Each row is a point. Two turns around zero, p and q, are shown by what they do to some points. Where does a point land after both, in the order given? Backwards means that the second turn is done in reverse. Each puzzle has new turns, and all numbers are rounded.

Turn p:
[-51 -51] => [ 10 -71]
[ 9 43] => [-29  33]
[ 5 27] => [-19  20]
[ 38 -19] => [38 19]
Turn q:
[-52 -20] => [-49 -26]
[31 29] => [27 33]
[15 38] => [10 40]
[  8 -71] => [ 17 -69]
[-3 24] => [-6 23]
Where do these land?
q, then p: [ 31 -13] => [27 21]
p, then q: [-36  58] => [-68  -3]
q, then p: [-21   7] => [-16 -15]
p, then q: [ 26 -53] => [59 -4]

Turn p:
[ 3 10 10] => [-5 10  9]
[33 16 34] => [ 7 22 44]
[-59  14 -76] => [-13   2 -96]
[-14  17  12] => [-21  13   2]
[ 13 -49  23] => [  9 -45  31]
[25 -9 -3] => [24 -3 11]
Turn q:
[-28   5  39] => [-38  17  24]
[ 15 -69  -1] => [ -5 -70   8]
[-25  22  21] => [-24  30   8]
[  2   0 -41] => [ 17  -6 -37]
[ 35  42 -18] => [49 30 -4]
Where do these land?
p, then q: [-16 -16  38] => [-41  -9  13]
q, then p: [ 45  43 -38] => [59 40 15]
q, then p: [-21 -47  19] => [-30 -46  -7]
q, then p: [ -9  20 -19] => [ 11  20 -18]

Turn p:
[ 7 -8 11 24] => [  2 -13 -14  21]
[ 22  -4  16 -76] => [ 54   5  40 -45]
[ 0 18 18 20] => [ 3 12 -4 30]
[-18   5  -9  12] => [-23   5   0   6]
[-15  -9  14  19] => [-11 -14   5  23]
[  3  -1 -50   1] => [-25   7 -25 -34]
Turn q:
[-8 19  9 39] => [22  7 19 34]
[  9   9 -14 -21] => [ -4  16 -10 -20]
[ -2 -21  11 -33] => [-27 -17   0 -25]
[-11   4  28 -38] => [-30  -2  27 -27]
[20  7  5 56] => [51 -9  5 31]
[ -7 -17 -40  -2] => [-12   6 -41   9]
Where do these land?
p, then q backwards: [ 20  20 -28 -11] => [ 18  16 -25 -22]
p, then q: [  5 -20  18  16] => [  9 -23 -16  12]
q, then p backwards: [-12  27  15   5] => [-18  18  16 -14]
p, then q: [-29  26  -6  24] => [-6 21 18 37]
q, then p: [ 17 -54   1 -35] => [-20 -33  24 -49]

Turn p:
[ 15  14  26 -15   6 -10  17 -25] => [18 38  7  2 -8 -9 21 -3]
[ 30   0  -6 -17  34   6   3  15] => [  7  12 -12 -28  16  32  16   3]
[  2   2  -3  -1  13  28  13 -22] => [-11  23  -7  -4 -25  16  -6  -2]
[-26  -4 -28   4 -16  -4   2  21] => [-27 -37   3   4   1  -6   2   5]
[-18 -19  20  29  10  13  -5   7] => [  3  -4  23  17   1  20 -32  -3]
[ -4  16 -10  -8 -23   4   6  26] => [ -4 -24   2 -11  -7 -12  10  26]
[ 10  12  11   1  26 -17 -22 -26] => [  5  38 -10   2  27  -8  -7 -12]
[ 16 -11  -3 -18  -2  16 -17  13] => [ 13 -12 -10 -30  -1   6  -7  -5]
[ -2  -5   5 -12 -30 -24  25  -3] => [ 10 -13  11  15 -15 -21  32  -6]
[-46  -9 -14   1 -12  10 -10  -8] => [-35 -16  13   4 -12 -16 -22 -15]
[ 23   4   4  38  -6 -23 -12   2] => [ 24  -3 -18  32  23  -2  -8  12]
Turn q:
[-10  -9 -20 -14  -3  12  16  -2] => [ -5 -22  -3  -7   2  -3   8 -23]
[  3   3   9  27 -17   6  19 -17] => [ 14  14 -10  15 -17  22   0 -18]
[ -1 -12 -10  19  13  -3  17  -9] => [  4  -4 -17  20  14   9   3 -11]
[ -8  21 -16   0   3  14  -8  35] => [-25 -19  -4 -14 -11  10  17  24]
[-13  -4   9  12  -8  13  16  -9] => [  0   3   0   4  -5  22  -4 -21]
[ -7  -8   9 -14   3   9 -76 -13] => [-31  19   0 -23  -2 -32 -56  21]
[-16  23  -4  -8   7   1   2   4] => [-17   7   1 -14   3   3  19   1]
[ 18  20   2  13 -10  14  -7 -17] => [ 11  18 -22 -10 -22   4  -4   3]
[  3 -14 -17 -15   0 -50  -8  32] => [ -7 -19  26  29  10 -37  18  24]
[ 21  -9  -3 -10  10 -27  20   0] => [ 27  -5   6  14  18 -16  17   2]
[ 10 -11  40 -10   2  12   8  -5] => [ 27   8  21 -14   8  17 -19  -3]
Where do these land?
p, then q: [  6 -11 -12  -1   5  21   8 -13] => [ -9  -4  -8 -11 -21  -4  -2 -16]
q, then p: [ 18  24  17 -16   1  21 -14  -3] => [  7  -6  -2 -37   0 -15  18   7]
q, then p: [-4  9 70 11 15 10  5 -7] => [ 13  33   0 -45  -5   3 -27  38]
p, then q: [ -8 -12   5  -5  19 -19   9  12] => [10  8 -2 -8 19 22 -5 -9]
q, then p: [ -3  -5  -7   6  13 -45  16 -10] => [-4 21  1 36 15 19  8 16]
p, then q backwards: [-11  -6 -24 -10   7 -17 -18 -15] => [-23  -5 -23  -7  11   1  -1 -20]
q, then p: [-13  10 -14  12  10  19  13  -1] => [-25  -2  -5  -4 -21   9  -1  -7]
q, then p: [  2  -1 -14  -8 -43  14  -2  16] => [ 20 -25   6  10 -23 -24   1 -19]
p, then q backwards: [ 14  -8 -20  11 -27  -4 -16  20] => [ 23 -21 -28   0  11  15   2  12]
